Each row of a before or after table is a point. One or more steps were done to the points. Then noise was added and the rows were shuffled. The steps act on how far a point lies along the listed directions, d1 being the first. What was done? A step turns or swaps two directions, mirrors them in a line or flattens them onto one, adds a multiple of one to another, or multiplies one. Angles are multiples of 10 degrees, from the lower direction toward the higher: turns from -170 to 170, lines from 10 to 170 but not 90. Use the fewest steps. Two steps may share a direction if one is a turn and the other turns, adds or multiplies; they go together, in the order done. Otherwise the lowest direction goes first.

Directions:
(1): [ 23 -38]
(2): [38 23]
Before, 8 rows:
[[-48   4]
 [-35  21]
 [-38 -41]
 [ 16  20]
 [ 26   1]
 [ 26  -1]
 [-16 -70]
 [ 16 -34]]
After (8 x 2):
[[-11  25]
 [ 69   8]
 [ -7 -42]
 [ 27  27]
 [ 13 -45]
 [ -9  27]
 [-25   9]
 [ 51 -21]]
Steps: turn d1 and d2 by 110 degrees

Directions:
(1): [35 26 29 -6 15 53]
(2): [ 45 -42 -15 -43  -8  -3]
Before, 12 rows:
[[  2 -40 -33 -18 -24 -48]
 [ 30 -13  -7 -22  14  18]
 [ 31 -18   0   0   8  31]
 [ 47 -34 -12 -19   3  -7]
 [108 -39   5 -75  -5  62]
 [ 40 -42 -28 -51   8   5]
 [ 53   4  29 -26   0  45]
 [-20 -16 -31 -12  -7 -35]
 [-40 -28 -14  22 -32 -68]
 [ 19 -32 -41 -22 -12 -49]
 [ -6 -12 -10  -4  -4   8]
 [-18   8 -12  19  17 -31]]
After, 12 rows:
[[-58  18  14  50 -19 -46]
 [ 55  -1  26 -28  -3  40]
 [-21  58  12  41  17   7]
 [ 18  12   5  -3  23  32]
 [-36  27  -1  23   5  -8]
 [-12   0 -15  15  19 -35]
 [ 15  31  27  25  22  36]
 [ 30  -7   6   7   4  38]
 [ 72  41  51 -19  24 113]
 [-39  46  18  40   4   6]
 [-11  -2  -5   4   0  13]
 [  3  49  15   8  32  59]]
Steps: mirror d1 and d2 in the line at 30 degrees

Directions:
(1): [  9  38  -7  55  28  68  -1 -13   2  25  -1]
(2): [ 19 -28 -33   1  10  17  -3  -9  75 -43  23]
(3): [ 66   5  -5  35 -19 -33 -29 -18 -27  -4  42]
(4): [  3  -3   5 -42 -37  41 -74 -11   4  18  -4]
Before:
[[  1  -9  -2  19   9   7   2  -2  18  -5   5]
 [-29  -5 -11   7  18  66  13  -6  45  19 -11]
 [  0 -15 -19 -22  19   3  -6   6  52 -36 -14]
 [-32 -22  11 -49  -5  60 -36  14  22  14 -32]
 [ 15  19  27  69  32 -82  85   6 -64  24  20]
 [-47 -27  20 -40  27 -29  30  23  34 -28  -3]
 [-16 -18  11 -80 -51   2 -35   0   1  18 -18]
 [  7  17   5  30  16   7  74  10  29 -19   1]
 [ 52  -5  34 -31 -66 -26 -59  10 -35  18   4]]
After, 9 rows:
[[ 18  28   2  -3 -22  72 -45 -22  -5  47  -7]
 [ 31  27   7  65  44  26   1 -11   9  -1  35]
 [-50   9  34  26  43 -64 112  26 -37  21 -21]
 [  2 -19  -1   4   3 -12   3   2  17  -8   7]
 [-33  15  38 -41 -21  68 -20  27   4  42 -57]
 [ 36   3 -24  15  20  14 -17  -7  39 -30   7]
 [ 55 -10   5   4 -24  28 -73 -10 -12  14  23]
 [ 33   0   5  24  -5 -36  60   8  15 -30  21]
 [ 46 -30 -11   6 -29 -32 -24 -18   9  -5  44]]
Steps: turn d1 and d3 by 160 degrees

Directions:
(1): [ 36 -16 -11 -45  23  40 -17 -42 -41   2   6 -25  40  64  15  16 -21  10
  50  14]
(2): [-48  -4  24   4 -50  -1 -68 -29 -10 -24  -7  25  36 -19   9 -37  46  14
  39  15]
(3): [ -5  10 -73 -30 -28  32  22  -5  15  38 -14  49 -10  33  -4 -66  14  -6
 -20  21]
Before (13 x 20):
[[  8  -3  53 -18   7 -12 -54 -22 -14 -29  -2 -35  30  17  17  48 -13   6
   61  -3]
 [  5   5 -27  -2 -16  12  -2   8  36  48 -11  45 -12  19   1 -47  19   6
  -10  24]
 [  6  17 -13   5 -28   9   9  12  13  20 -12  -9  -6   1  -5 -24  28   7
   12 -13]
 [ 30 -35  16 -22  29  29 -12  -4 -39 -18   4 -26  13  27   6  22 -22  -8
   26 -13]
 [-42  -6  46 -11 -49   3 -74 -27 -28 -11  -5  10  31 -47  10 -28  56   3
   57  11]
 [ -1   8  15   0 -10 -13 -12  20 -20  -5 -22  -5  22   0  22  -4  -5   5
   20  15]
 [ 36  -9   9 -21  28  30 -15  -7 -29   4  40  -6  41  50  25  -7  -4 -10
   52  18]
 [ 56   8 -20 -51  64  15  66  27  10  41 -21  -3 -36  38 -23   8 -32 -11
   -5  28]
 [ 39  25 -29  -4  18  47  12  14   3  51  -4   6  10  18  -5  -3  -4  -8
   11   1]
 [  3   8 -72  21  -1   2  73  51  41  50 -25  50 -52 -17 -10 -18  -8 -37
  -91  25]
 [ 20 -29  73 -43 -22  21 -97 -84 -90 -53  23 -50  90  38  48  36   5  39
  113   2]
 [ -8  -8 -41  12 -24  11  45  31  37  20  -8  34 -30  -9  -5 -62 -17  -6
  -49   3]
 [ 46 -30  64 -17  70  18 -34 -32 -53 -34  33 -84  51   7  28  83 -46  28
   40  -6]]
After:
[[  15    3  -26   -1   -4   12    8   12   36   49   -8   36  -16   20
     1  -34    9    5  -14   20]
 [  -7   12   14    8  -14  -20   -3   30  -10   -2  -24    2   11  -11
    18   -9   -2    1    6   12]
 [ -77    2   56   17 -113  -28  -94  -30  -15  -47   -2   44   36  -64
    24  -59   79   26   36   -1]
 [ -21  -22   59   -7   -3   14  -83  -42  -38  -42   17  -25   64  -25
    27    7   16   35   46   12]
 [  57  -12  -62  -21   48   36   61   13   -8   44  -11   -2  -11   48
     7   34  -48  -25  -36   29]
 [  14   18  -12    5  -20    8   18   16   14   22   -9  -15   -9    2
    -6  -15   20    6    8  -16]
 [  39   -4  -16  -81   35   45    1  -23  -22   28  -25    8   17   69
    -5  -21   -6    7   56   52]
 [  22   23  -28  -10   -4   56  -16   -4   -4   45   -7   19   28   20
    -1  -25   13   -2   31   12]
 [ -10  -29   13  -17  -14   26  -44  -12  -31  -24   -6    9   22    9
     6  -23   16   -4   32   -3]
 [ -47   12   39   31  -40  -37  -11   35   21    3   -8   20  -33  -98
   -10  -21   47  -16  -18  -12]
 [  28  -17  -36   -6   12   26   50   17   16   17    2    1  -17   25
     2  -27  -47   -2  -29    0]
 [ -30    9   46    4  -29  -28  -58   -4   12  -27  -12    2   12  -19
     8   11   17    3   38   -3]
 [ -15    1    4   -5  -27   21  -43   -5   -9    1   26   41   38   16
    21  -65   42   -8   44   28]]
Steps: add 0.5 times d1 to d3; turn d1 and d2 by 70 degrees

Directions:
(1): [ 32 -32 -21 -80  15   3  -4  26  25  52   2  14  46  -4  20  60  74  46
  44   5 -15 -33 -26  -4  29   6  13  -3 -17  30 -45  -1 -15  -7 -52  17
 -61 -44  15 -35 -20 -12  -2 -23  -5  15  -6   9]
(2): [-58  -4  59 -16  13 -42 -32 -27   7 -12 -13 -11  11  26  -9  43  56  -9
  -7 -56  33 -27  10  74 -61 -51  21  64 -17   3   7   7   7  26 -41 -33
  10  -8 -36  17  13  -1  10  37  11 -13 -23  11]
(3): [-39 -25 -33   3 -52  70  24   0  78 -15  -1 -33  13  46  -1  30  17  -1
  -4   7 -38   9  82  22 -41   2 -11 -37  -6  15  19  43 -23 -14   5  32
 -18  50  11 -28  45 -11 -10  -6   8 -23 -23  35]
(4): [-23  -2 -38  32  11  -6  39  26  21 -12  39  51   4 -37  19  14 -19   4
  10   8   6  60 -25  87  -2   6 -35  24  38   0   7 -25 -44   9 -37  23
   0 -27  20  15  -4  77  11 -19 -33 -36 -67  -4]
(5): [ 32 -15  40 -36 -37 -39  47 -19  -7  18 -66  81 -27  20  20  -8 -41  25
   4  12  -2 -25   8  38  59 -19 -25 -34  18  38  12 -13  21  39 -17  20
  -4  52 -42 -19  42   0  19  33   2 -33   3  20]
(6): [ -7 -25 -31 -12 -28   8  -4   1  -2   5 -11  -1 -81  11  12  -5  -8  70
  -6  12   6  35   6   8  20  16  19  23 -17  10  10  41  17 -27   7 -48
  11 -48  34  26 -18 -47 103  17  58  -8 -52   3]
Before:
[[ 31 -18 -53 -23  10  10  26  52   5  15  37  33  11 -38  24  13   9  31
   37  22 -16  35 -48  21  38  34 -28  -5  17   0 -41 -26 -37 -11 -23  17
  -38 -61  50  -4 -37  23  -2 -48 -24   0 -34  -7]
 [  8  -4  30   4 -28  14 -13 -34   4 -12 -48 -19 -32  41 -15 -38 -25  12
  -21   2  -4 -32  36 -33   8 -17   9 -33 -26  18  26  28  51   2  44  -9
   21  72 -26   3  19 -56   4  38  23   6  33  16]
 [ 21  -2 -11 -10 -35  10   0  -8  -1  -2 -24 -15 -49  24   1 -16 -14  23
  -24   9 -15  -2  31 -35  19  -4  21 -23 -11  15   0  12  20 -18  30  -5
   -2   6  13 -11  -3 -36  26  15  31  -6  15  10]
 [ 20  -3  33 -20  37 -44 -15 -11 -20  13   1   9   8  -9   2   6  11 -12
    3 -12  26 -39 -21 -31   5   2   5   4   3   1 -17 -20  13  13   1 -11
    5 -11 -20   1 -17  -6 -21  -7   1  23  30   0]
 [-40   6  15   9  10   9 -35  -3   1 -19  23 -40   8  20 -28  31  56 -27
    0 -30  28  -2   0  10 -47 -30  25  40 -37  -8  -9  30  -3   0 -13 -29
    7 -35  10  10 -18   0  -2  -6  13  -4 -18 -12]
 [  3 -18 -21 -18   2  25   0   8   9   7   8 -12   9   3   3   3  -2   4
   -9  24 -15  -3   7 -29  16  22  22 -15  -3  -6 -21  10  13 -16  10   6
  -10   5  18 -16   1 -13   2 -26  -2   9  22  -5]
 [ -8 -19  18 -38 -11 -10   5 -11  13  24  -7  25  20  -7   7  27  21  16
   12   0  -9 -22  10  20   4  -2  -5  -7   7  19  -9   1  -9  13 -25   6
  -14 -10  -6 -15  20  -9   8  -7  -3 -10 -12   8]
 [ -1   3 -61  41 -10  43  13  26  18  -3  23  -4 -22 -11   5 -30 -27  18
    6  30 -18  60  16 -14   4  29 -19 -16   5 -14   7  19 -13 -16  27   5
   -1  -8  40  12 -10  -8  18 -28   8 -15 -24   8]
 [ 34  -7 -20   0   8  28   0   5 -18   5   0 -24 -16   4  14 -16  -4  17
   -4  26 -13   1  -4 -69  32  29  17 -24 -23  -1  -7  17  18 -30  27  -9
   -6  -9  24  12 -10 -34   3 -12  14  30  19   5]
 [-38 -18   7   1 -28 -16   5 -20  20  -4 -37  15 -37  31   8  28   9  44
   -4 -20  -8   6  31  74 -15  -3   1  21 -13  23  19  32   0   8 -32  -9
   -4 -11  -9  -5  25 -15  46  17  18 -22 -51  13]
 [-18   4 -14  -4  10  16 -15  13  14   6   6 -36  48   1 -24   6  45  -8
    9 -17 -13  -8  15 -19 -36  -3  18  16  -7  -7   2  -8  -7 -25   2 -11
  -15 -24   7 -14   0  -3 -29 -11  -8  18   8   1]
 [-18   8 -33  41  -1  14 -17   1 -15 -24  22 -39 -21  -1  -9 -24 -24 -18
   -2  18  -8  39   2 -42 -32  21   5   5  13 -38  14   9  -7 -36  29 -20
   33 -10  27  20 -18   5  16  -6   5  13   0   0]]
After, 12 rows:
[[  48  -25  -29  -58  -10   24  -28   27  -15   29   -4  -36  -26    6
     6    1   32   52   24   21  -22  -11  -19  -79   37   38   22  -18
   -36   -3  -47   21   15  -38   27  -36  -33  -56   46  -10  -47  -87
    28  -24   40   40   19   -5]
 [ -23   29  -30   63   29   27  -43    9  -10  -34   59  -79   35  -12
   -27  -20    0  -71   -6    2  -13   26   -7  -71  -70   19    8    4
     9  -58    0   -5  -25  -39   38   -3   28   -4   27   11  -26   28
   -48  -27  -25   34   33  -14]
 [  -2  -13  -27   -3   16   25    4   19   15   -2   32   -7   37  -13
     1   10    1  -16   -6   23  -11    6   -2  -10    5   22   13   -6
    12  -12  -23   -7   -6   -7    3   21  -14    2   14  -13    1   20
   -24  -39  -27    6   22  -10]
 [   1  -25   25  -53  -22  -18    9  -18    9   31  -27   39    6    1
    15   23   12   27   12   -2   -6  -29   14   23   16   -3   -1  -17
     7   28   -9    3    2   19  -22    4  -14   -2  -11  -19   26  -21
    26    5    6  -14  -12   14]
 [ -39    2  -50   15   17   30  -25   32   24    0   39  -53   30  -13
   -19   10   54    8    9  -13   -8   35    4   -5  -51   12   24   45
    -9  -19    4    6  -21  -43   -1  -29   -9  -69   40   13  -23    0
     7  -23    4   17  -33   -4]
 [  22   36   22   18    8  -12   30    2   15  -13    5   21   71   -7
    -7   -2  -17  -76  -10   -3  -19  -28    9    5   -5  -26  -32  -51
    38    7  -11  -64  -25   33    0   83  -17   71  -34  -46   31   75
  -123  -12  -74  -19   59    2]
 [ -53   17    0   31   36   25  -53    6    8  -30   60  -71   41    7
   -36   35   79  -53    3  -36   26    2   -6   -3  -79  -22   26   48
   -35  -26  -15   23  -24  -13   -8  -29    5  -51   25   12  -35   17
   -38  -26   -5   13  -14  -22]
 [   7  -14    5   -5   29  -44    3    3  -11   13   14   37  -17  -24
    12   12   -2   12    9   -4   28    4  -33   18   12    5   -7   26
    17    3  -12  -18   -3    6  -19  -14    8  -40    4   18  -22   17
    20  -11    6    0  -21    1]
 [  -9    5   71  -10  -10  -31    2  -41   12    1  -58    9   42   41
   -10   27   14  -30    0  -31  -20  -72   35   27  -21  -30   -9  -30
    -9   24   12   -5    7   42  -28   40  -18   68  -72  -47   59   -5
   -72   17  -27   -1   42   16]
 [  24   23  -10   36   49   23   22   22   -4   -9   46  -11   82  -29
     7   -2    0  -63    7   16  -12    3  -26  -39    0   17  -19  -31
    15  -19  -18  -42  -29   -2    6   57  -20   22    0   -3    2   57
  -108  -51  -67   25   39   -1]
 [  10   22  -29   38    7   51  -15   17    8   -3   22  -54   32    0
   -18  -34    0  -29    3   15  -25    3   25  -81  -19   20   -7  -37
   -11  -32   -5   12    0  -10   47   15   -5   28   16  -10   -5  -24
   -57  -36   -6   18   48    3]
 [   0   17   37   44    7  -16   51   -9   30  -26   -9   67   60   -9
     1  -18  -47  -58    4    0   -1  -13   -2   72    0  -37  -62  -41
    47   19   25  -56  -12   58  -11   79    6  114  -58  -19   50   90
   -98    6  -85  -35   20   15]]
Steps: turn d4 and d6 by 150 degrees; multiply d6 by 2.5; multiply d5 by 2

Directions:
(1): [ 52  38  40 -16 -32  10  26 -19   1 -47  -8 -15  -2  30 -18  11 -40  17
  -1  -6  14  26 -43 -21 -27  18  10  16  21 -18  -3  13  21  44 -37 -55
  30  38  -9  62 -15 -41 -24 -10 -72 -24 -18  45 -34  29   7 -53  -8  12
  62   1  75  36  -1  20 -22 -48 -21   9]
(2): [-10  24  44  -2  12 -28 -10  34  33  38  37  -9  -2  19 -20  35  31  60
  30  40 -55  14 -27   0 -22  -3   4  97  32 -14  10 -10  14  -2 -14  26
  -2   6  -5 -21  48 -18  69 -57  38  -8  19   5   7 -27 -32 -32  80  -7
  15   5   6  27  27  46  45 -14  11   5]
Before, 10 rows:
[[-17   8  13   2  13 -36 -20  37  29  60  43  -6  16 -11 -20  17  58  52
   36  34 -69   8  -9   8  -8 -13  -3  90  32   4   4  -7  -1 -21   2  53
  -16 -20  -2 -62  37   7  73 -43  82   0  27 -30  17 -46 -45  -3  67 -18
  -18  11 -24   8  28  33  47  20   9   9]
 [-32 -35 -42  16  21   9  -5  14 -12  34  -9  22   9 -22  28 -39  19 -35
   -8  -7   8 -41  27   5  28 -16   9 -58 -27  18   2  -1 -19 -32  22  13
  -30 -24  -5 -34  -6  30  -2  24  35  32  15 -33  10 -33  13  47  -9   5
  -54 -11 -52 -33   0 -42   2  40  19 -19]
 [-24 -21 -32   6   8  11  -6  19  -9   9  -7   0   0 -17  23 -14  14 -13
   -7  -6  -3 -17  12   0  20 -10   7 -29  -6   3  -1  -4 -12 -21  32  33
  -11 -17  -1 -26  -9  21   5  23  44  22  10 -27   5 -14 -13  39  -8  -9
  -34   1 -48 -41 -21 -20   0  14   5  -8]
 [  1  17  27  -4  -3 -29  -5  16  22  13  26   5  -3   6  -9  27  17  35
   18   7 -13   6  -8  -9 -20  -3   6  60  22 -12   6   6  16  18   1   2
    0  -2  -2  -9  24   1  22 -34  12 -11  -5  -5   8 -12 -26 -10  28  -7
    1  22   5  15  -7   9  33 -25  -4   9]
 [-50 -20 -23   5  35  -8 -30  22  10  43  15  16   3 -14  15  -7  52   1
    1  20 -15 -16  26  32   4 -27  -2 -10  -5  24   5  -6  -6 -34  17  51
  -24 -31  -6 -47  21  45  30  -4  73  24  23 -28  32 -19 -14  37  23 -13
  -43 -11 -67 -36  11 -14  25  37  25   5]
 [  6  23  43  -4  -9 -16  -5  33  28  20  33   7   9  14 -18  19  18  60
   26  23 -39  20 -33  -7 -27   5   4  86  36 -24  17   4   4   0 -28  -1
   -1   4  -9  -8  38 -20  27 -54  12 -17  15  15  -1 -14 -27 -44  69  -4
   33   0  32  30  15  44  21  -2   3   7]
 [ -9  21  43   0  18 -32 -12  55  38  62  37   3   6  24 -25  35  45  69
   46  62 -76  14 -22  -8 -16 -10   5 121  26   6  22 -19  -3  -8  -3  47
  -14  -6   0 -61  66 -12 103 -83  73  10  32  -3  13 -36 -34 -23  96 -20
    5   7 -11  28  20  43  59  -9  21  -1]
 [  3  25  49  -8   7 -16   7  20  33  29  20 -11  -7  33 -37  32  13  78
   29  34 -55  30 -34   0 -42  -1   9  91  50 -16  21  -3  16   9 -21   8
    8   8 -22   0  46 -43  52 -62  11 -14  22  10  -4 -12 -24 -40  80   3
   28  11  32  27  26  30  33 -30  -3  18]
 [ 22  21  14 -20 -16  -7  11  14   9 -10  11  -3   2  -4  -9   8  -8   6
   12  14 -13  -9 -19  -4   4   2   8  23   2  -5   3 -10   7  -2 -17 -13
  -10  15  -2   5   9 -13   2  -4  -8 -10  22  13 -15   1 -15 -14  24   3
   11  13  19  14   5  17   3 -18 -10  11]
 [ -5   7  12   8  10   3  -8   7  -3  -1  18   5  -5  -5  -4  11   3  13
   13   1 -10   8  -9   4 -10   4  -2  33  -4  -6  14  -6  -7  -5   4   8
    5  11  -1   0  11   1  18   9   7  -5   3 -12  10   7   0 -16   6   3
   -1   8   4   6  -3  23   9  -6  -1   0]]
After, 10 rows:
[[-12 -30 -44  10   4  24   7  -9 -21   3 -26  19   8 -16  28 -49  -8 -47
  -20 -23  32 -37  19  -3  27  -7  14 -88 -32  15  -4   8 -15 -15  13 -18
  -22 -14  -6  -2 -29  21 -36  44  -5  26   2 -18  -5 -12  29  37 -39  15
  -35 -13 -27 -28 -10 -51 -22  27   7 -19]
 [ 38  34  41 -11 -36   4  13   3  11 -28   9   2   8  18 -16   4 -23  35
    8  -1   1  29 -43 -19 -34  19   7  44  28 -26  11  19   7  26 -41 -42
   15  17 -13  37  -3 -31 -24 -28 -51 -25  -8  38 -25  16  -3 -56  19   4
   56  -4  68  34  -1  27 -15 -21 -13   9]
 [ 22  21  15 -20 -17  -8  12  17   8 -10  10  -4   1  -4  -9   8  -8   5
   15  12 -15 -12 -17  -3   4   4   5  24   1  -3   2 -13  11  -4 -13 -11
  -11  14   2   3  11 -14   6  -5  -7  -6  23  15 -14   0 -15 -11  24   3
   11  11  19  14   8  18   6 -19 -11  11]
 [ 74  26   6 -17 -49  16  34 -39 -19 -62 -22 -17  17   5 -15 -19 -44  -9
   -7 -32  31  26 -31 -23 -18  20   2 -26  12   0 -16  30   9  45 -29 -64
   29  22  -9  55 -56 -26 -63  24 -73 -24 -27  27 -40  31  12 -31 -59  11
   49   4  74  19 -10  -5 -51 -28 -37  13]
 [ 26  23  27  -7 -21 -12   8  -6   7 -23   7   5  -3  13 -11  15 -10  16
    3 -12  15  13 -17 -18 -19   8   8  24  20 -10  -1  16  17  38  -9 -33
   14  10  -4  25  -2  -3 -18 -13 -37 -16 -19  13 -12   9  -8 -14 -12   0
   21  19  34  23 -19  -3   7 -39 -16  12]
 [  6   9   9   8   1  13  -3  -2  -9 -18  10   6  -2  -4  -5   9 -11   5
    4  -7   5  11 -11   1 -13   8   2  19  -7  -6  12  -5  -9   3   2  -5
   13  17  -5  16  -2  -4   1  17 -14  -6  -3  -5   1  17   7 -21  -9   8
    8   6  15   5  -6  16  -5 -10  -6   2]
 [ 40  36  44 -18 -20  11  31 -16  13 -25  -8 -12  -9  42 -35  17 -34  49
    7   6 -10  39 -46 -14 -46  11  15  38  43 -18  12  12  20  40 -35 -40
   31  32 -27  53   8 -60  -8 -32 -60 -25   0  33 -25  23  -2 -56  23  16
   56   7  78  35  10  14 -12 -50 -22  22]
 [ -2 -15 -35  -1  -6  26   3   1 -17 -20 -19  -1  -3 -13  27 -23  -8 -27
  -19 -21  22 -13   6 -11  19  -1   9 -54 -11  -1  -4   3 -12  -7  24   4
    4  -4  -5   1 -29  14 -29  39   7  14  -3 -13 -11   5   1  31 -36  -4
  -19  -2 -27 -40 -29 -27 -23   4  -8  -8]
 [ 13  -8 -24 -11 -13  29   6 -33 -23 -46 -32   9   3   0  18 -32 -22 -41
  -31 -27  55  -6  10  13  -1  -8   3 -93 -15  21  -9  18   2  12  -1 -30
    8   3  -9  34 -45  25 -67  43 -36   9 -17  11  -8  35  25  15 -67  12
    4 -15   2 -27 -16 -39 -43   2  -8  11]
 [ 82  41  34 -21 -51  30  42 -29 -10 -70 -31  -5   5  39 -25  -5 -60   3
    0 -10  32  32 -46 -37 -23  22  14  -4  10   2   1  16   7  63 -38 -74
   35  42  -5  66 -33 -49 -40 -12 -97 -15 -24  57 -51  50  28 -56 -40   9
   78   1  95  37 -22   5 -46 -62 -27   4]]
Steps: swap d1 and d2
